Each row of a before or after table is a point. One or more steps were done to the points. Then noise was added and the rows were shuffled. The steps act on columns, c1 being the first. What was done? A step turns or swaps two columns, mirrors them in a line or flattens them onto one, adds a multiple of one to another, or multiplies or shifts one. Angles are multiples of 10 degrees, from the lower column toward the higher: turns from -170 to 170, lines from 10 to 170 but not 90. Use the fewest steps. Two steps may share a column if one is a turn and the other turns, adds or multiplies; they go together, in the order done. Otherwise the lowest column goes first.

Before (12 x 2):
[[ -1 -21]
 [ -3  -1]
 [ 13   9]
 [  2  -7]
 [ 13  -4]
 [ -3  30]
 [  6   3]
 [-16  -2]
 [ -2  17]
 [  0  19]
 [-20  -7]
 [ 15  12]]
After (12 x 2):
[[ 18   2]
 [-11  22]
 [  9  -6]
 [ 38  -4]
 [ -5 -14]
 [-49  -1]
 [-10  -1]
 [ 39   6]
 [ -5  12]
 [  2  14]
 [ 43  10]
 [-59  -6]]
Steps: multiply c1 by 3; multiply c2 by 0.7

Before (13 x 6):
[[  1 -16   8  -4 -14   0]
 [-12   9 -31   5  -8  -2]
 [ -6   7 -12   9 -14 -10]
 [-19   5 -24  -3   5 -26]
 [  0  -6  -1   5 -18  15]
 [-11 -14  25 -10   8  -5]
 [ -4   6 -18   3   0   7]
 [ -9 -11  25 -15  -2  -9]
 [  1  -4   8  15  -2   4]
 [ -9   4 -17 -17   5 -21]
 [ -1   1   0  -4 -17  -3]
 [-23 -20  20 -10 -15  -1]
 [ -5   7  21  -1  -7   7]]
After (13 x 6):
[[ -3  16 -17  -7   0   0]
 [ -2 -48   6   1 -16  -8]
 [ -4  22  21  -8  -8  -9]
 [-11  29 -32   0  -8  16]
 [ -9  14 -17  26   6 -22]
 [ -8 -32  24  13  -3 -27]
 [-20  17 -25  24   3  16]
 [  2 -13   8  -8  -2  33]
 [ -7  22 -11   7 -16  29]
 [ -3   1  -1   5 -18  -6]
 [-24 -61  19   5 -15 -22]
 [  0 -19   0 -16 -20   0]
 [-12 -43  25   8   7 -20]]
Steps: multiply c2 by 3; turn c4 and c6 by 110 degrees; multiply c6 by 2.5
